Each row is a point. To make a cloud, some directions were put in groups of two or more. Within a group, all points are equally far from the middle, so they leave a hole (a ring in 2 directions, a hollow ball in 3). The other directions are filled evenly. Then the cloud was stretched, turned, moved and blurred a little. How many holes are there, and how many directions does each take, smallest first?
In the rows, zero is written as 128.

Cloud:
108 160 86
142 188 115
92 112 140
130 156 142
124 120 73
181 129 71
175 86 132
147 173 129
129 96 88
122 139 155
124 150 147
118 140 153
171 132 58
190 139 88
108 139 85
115 152 137
178 107 140
92 111 140
156 95 87
Holes: 1 (2)

Cloud, 28 rows:
101 182 143 106
99 154 176 81
169 152 143 149
127 155 84 139
108 102 80 169
50 201 148 111
94 109 95 147
196 71 115 124
126 114 198 127
125 162 145 129
125 123 141 120
154 157 158 73
165 129 132 144
107 94 176 143
140 156 122 144
143 132 155 147
127 121 159 105
101 157 110 112
126 153 133 140
76 166 160 121
83 191 123 104
148 144 87 101
137 165 122 136
93 90 107 120
85 114 195 118
147 137 127 118
88 119 190 78
119 127 176 101
Holes: 0

Cloud:
112 170 148 156
143 117 64 110
166 150 132 183
120 114 97 168
102 166 99 111
102 107 108 105
114 161 66 120
181 113 135 150
163 152 83 112
147 110 144 183
99 163 135 140
174 110 154 165
146 149 66 107
160 139 197 138
144 122 194 166
98 154 114 103
132 167 98 94
121 98 83 107
178 163 139 166
121 117 125 90
158 107 151 112
153 163 131 183
162 118 178 125
173 124 95 124
147 156 199 159
119 118 124 90
140 166 118 93
Holes: 2 (2, 2)

Cloud (50 x 6):
124 113 173 143 130 213
148 174 193 161 94 142
115 108 133 157 155 125
116 179 166 164 127 168
93 175 172 128 118 170
120 152 145 168 127 113
116 165 167 176 115 134
172 156 187 189 112 115
104 130 123 69 146 95
100 139 129 126 105 134
139 134 152 77 145 151
152 128 163 158 126 189
124 90 118 119 131 72
100 123 176 169 132 194
148 134 85 106 146 151
117 160 221 175 147 80
111 133 126 121 101 107
127 117 190 181 161 94
135 139 184 98 127 132
94 168 178 125 119 127
169 111 192 146 146 105
141 162 131 143 142 193
148 161 142 95 120 174
142 98 149 85 142 95
136 93 141 83 146 81
144 142 112 69 136 91
109 157 212 144 141 169
125 107 165 156 167 74
135 85 108 100 172 136
95 129 140 68 137 133
128 128 109 109 107 74
117 160 156 111 96 97
120 129 220 144 125 132
99 114 143 134 106 149
105 81 122 88 135 129
119 122 74 95 136 125
153 137 116 144 139 101
157 84 138 103 138 81
162 146 131 100 100 125
138 172 192 136 144 167
155 149 154 110 163 115
150 160 147 147 128 194
151 117 190 166 157 135
131 158 192 191 98 122
91 116 139 148 126 147
129 144 120 71 120 90
149 128 82 82 126 116
128 90 99 94 123 108
117 168 159 148 132 65
82 150 129 81 131 143
Holes: 2 (2, 3)

Cloud (46 x 6):
90 130 116 49 160 120
113 145 110 169 90 170
121 67 149 124 149 163
149 140 101 174 103 146
97 157 68 63 155 127
165 127 85 137 120 102
99 141 178 129 89 158
115 104 177 119 92 126
61 110 136 96 112 165
114 118 84 172 104 120
108 100 123 165 158 170
64 102 78 111 128 127
76 92 86 83 138 150
73 122 127 94 164 104
107 134 133 112 100 88
99 138 73 112 86 116
63 147 149 139 147 156
100 105 113 166 155 167
133 173 123 96 158 111
119 126 177 120 172 160
158 124 175 124 96 142
89 131 150 153 128 100
112 96 95 148 172 127
87 128 184 133 102 160
85 117 100 175 127 153
62 146 134 132 155 136
105 118 153 168 130 98
120 191 109 120 109 164
167 146 130 134 158 125
110 66 97 112 155 120
162 104 127 75 143 117
74 123 75 67 155 133
123 161 162 86 155 170
157 126 154 85 106 123
155 88 128 128 86 123
124 99 108 95 147 184
84 87 109 101 132 177
86 100 142 79 159 108
121 159 125 67 92 157
155 151 122 111 154 99
120 108 149 187 128 109
124 104 110 99 148 188
91 116 86 55 144 160
174 140 154 134 138 153
140 110 82 71 131 158
116 73 96 112 164 113
Holes: 3 (2, 2, 2)

Cloud:
164 159 207 132 155 145 123 141
164 145 76 104 145 140 179 124
178 172 158 159 118 107 148 151
113 181 143 151 120 74 132 95
149 124 143 118 142 60 143 82
132 132 117 90 168 88 209 125
139 143 190 144 156 135 82 100
102 99 154 151 118 179 130 131
75 140 173 120 131 101 99 93
132 172 98 128 154 159 157 86
115 141 188 161 108 106 95 150
130 164 106 144 169 145 101 80
162 144 106 71 163 75 136 147
134 111 181 147 155 89 148 115
100 168 93 119 146 58 171 145
126 146 187 87 162 93 109 136
129 116 198 137 109 87 140 154
79 106 126 89 135 95 169 127
171 168 178 154 116 95 154 126
111 117 91 124 168 76 121 151
150 130 168 163 126 164 171 176
141 150 171 111 124 56 121 101
154 162 174 115 134 84 193 107
95 148 113 86 125 114 105 115
114 126 175 159 159 172 180 140
151 122 113 163 119 114 93 144
143 200 123 146 150 116 134 106
139 158 78 131 132 119 103 143
107 150 135 185 143 159 111 112
158 158 142 121 146 195 155 116
104 154 144 149 103 177 134 164
139 175 152 153 149 142 92 91
95 135 200 125 144 175 164 156
91 151 126 94 131 87 109 86
159 113 126 153 148 168 155 154
164 141 158 98 198 109 143 93
157 118 159 122 135 115 102 85
118 193 134 121 136 134 145 140
114 174 147 188 152 138 141 128
136 107 178 148 113 97 113 125
107 167 200 120 135 106 111 148
90 135 148 137 161 160 115 72
143 141 167 66 150 134 161 121
148 106 110 111 176 97 134 154
89 178 175 108 153 108 187 112
115 148 194 138 169 143 90 123
99 133 182 130 91 103 181 140
103 168 152 126 129 35 148 127
101 164 190 165 113 163 174 155
161 148 178 97 128 120 93 119
114 167 157 142 140 169 102 147
108 178 106 89 148 108 159 130
141 182 161 121 141 167 177 108
121 156 194 137 157 139 84 104
110 143 182 122 107 89 92 145
147 116 87 118 163 115 86 126
106 141 221 134 126 134 180 127
95 118 142 82 108 112 150 123
173 157 140 110 126 76 156 91
104 134 116 99 120 59 112 160
100 141 198 113 100 160 146 146
120 183 123 177 140 132 151 136
94 121 122 119 145 38 131 146
135 116 167 110 99 104 157 189
135 156 142 70 147 130 180 121
119 101 201 112 128 147 131 131
98 169 203 136 131 137 175 100
87 165 168 116 120 91 182 103
119 111 143 118 143 41 139 146
130 121 162 103 163 141 150 76
105 136 113 119 115 67 119 174
166 152 119 105 199 119 122 122
102 135 143 162 112 107 107 174
117 163 108 157 101 77 123 129
162 163 158 137 113 127 87 129
160 156 128 124 108 61 122 111
93 134 125 154 174 157 122 82
Holes: 2 (2, 6)

Cloud (96 x 9):
135 134 132 165 95 120 197 160 139
95 71 106 114 155 117 123 92 164
141 70 141 102 162 125 146 144 184
157 85 70 128 170 134 148 100 172
162 83 150 124 74 196 135 59 118
161 142 118 158 148 126 168 133 163
102 53 108 128 135 155 142 77 96
177 74 191 142 106 119 142 106 102
84 70 138 111 111 135 144 66 101
152 71 131 158 99 164 160 126 102
118 109 117 126 119 94 201 143 90
102 79 157 59 134 108 169 120 146
148 83 100 140 156 90 105 57 110
151 169 102 125 96 148 178 91 108
121 140 135 167 96 131 111 147 173
117 99 162 120 106 159 105 182 125
122 78 150 140 129 164 63 124 107
133 101 158 156 167 126 159 106 77
113 140 145 136 146 91 82 144 91
156 101 147 84 88 178 159 131 165
109 123 119 165 178 104 116 115 78
146 103 131 93 71 205 142 114 126
158 75 171 113 95 183 116 79 109
150 83 141 113 96 119 137 68 181
167 171 148 118 125 106 117 148 124
150 62 162 134 110 113 142 139 183
139 104 112 92 146 165 161 89 176
132 142 98 115 158 152 143 84 165
156 127 200 103 141 121 149 125 156
113 83 124 135 171 132 117 186 111
176 98 122 102 131 129 74 157 164
104 128 135 122 164 86 71 118 110
140 72 125 88 150 133 71 122 119
133 151 93 97 99 144 89 106 126
125 132 78 147 171 124 162 142 163
154 106 181 116 93 163 85 82 128
153 156 75 163 136 148 137 70 116
146 111 138 126 101 158 77 80 105
166 170 87 148 145 126 119 92 120
166 119 120 116 135 168 120 164 130
114 82 146 129 161 118 130 181 119
161 104 121 90 107 158 137 52 125
152 120 123 170 89 124 168 182 138
128 103 195 101 94 121 129 183 162
134 130 204 107 130 122 143 123 120
115 37 144 106 131 104 131 135 115
161 171 139 133 117 111 133 120 158
114 113 121 106 145 157 140 172 115
103 103 141 128 166 74 146 86 148
167 107 101 74 115 120 133 116 114
170 117 165 110 93 119 85 165 117
108 84 149 141 87 135 137 189 165
174 131 177 137 71 108 124 136 101
104 56 68 149 159 146 143 119 117
129 78 156 166 170 107 159 143 142
101 132 137 115 164 84 118 126 145
121 61 82 144 135 146 151 134 98
123 119 130 184 174 137 106 74 72
124 119 97 176 149 116 148 197 151
155 166 111 147 117 128 120 91 95
119 61 163 102 99 195 135 93 101
129 48 123 168 141 137 94 106 105
125 79 85 127 111 122 183 152 136
130 79 107 120 109 105 137 78 106
85 132 133 114 134 157 156 101 99
159 99 134 99 68 119 128 111 176
159 168 119 111 114 105 103 98 137
104 146 144 155 74 158 131 113 172
127 70 110 90 126 103 131 150 86
132 125 159 143 117 163 90 166 149
148 119 88 116 94 183 87 117 137
140 91 150 158 132 123 157 163 170
110 100 112 139 118 146 208 63 95
131 46 120 162 192 124 143 138 120
162 164 151 151 102 165 166 61 139
158 106 130 105 127 107 138 37 102
134 117 101 84 118 127 131 100 181
177 118 151 142 114 149 76 130 123
148 130 67 132 134 119 172 126 88
151 172 57 163 143 142 138 111 137
170 84 150 176 90 188 150 90 129
86 68 153 141 91 182 119 148 146
146 93 118 163 122 85 89 179 172
121 60 155 150 77 138 138 131 104
115 83 134 187 106 144 144 171 128
132 159 120 94 129 108 154 170 157
90 128 107 141 126 120 189 151 137
70 121 145 148 104 140 111 113 130
150 153 120 170 158 128 119 123 170
105 112 120 204 151 124 103 146 93
96 124 105 168 145 127 180 123 128
167 140 173 136 106 135 94 128 113
104 47 164 152 127 161 127 132 148
107 99 131 110 183 144 145 71 96
182 126 143 139 163 129 111 143 100
114 91 174 94 77 152 112 177 141
Holes: 2 (3, 3)
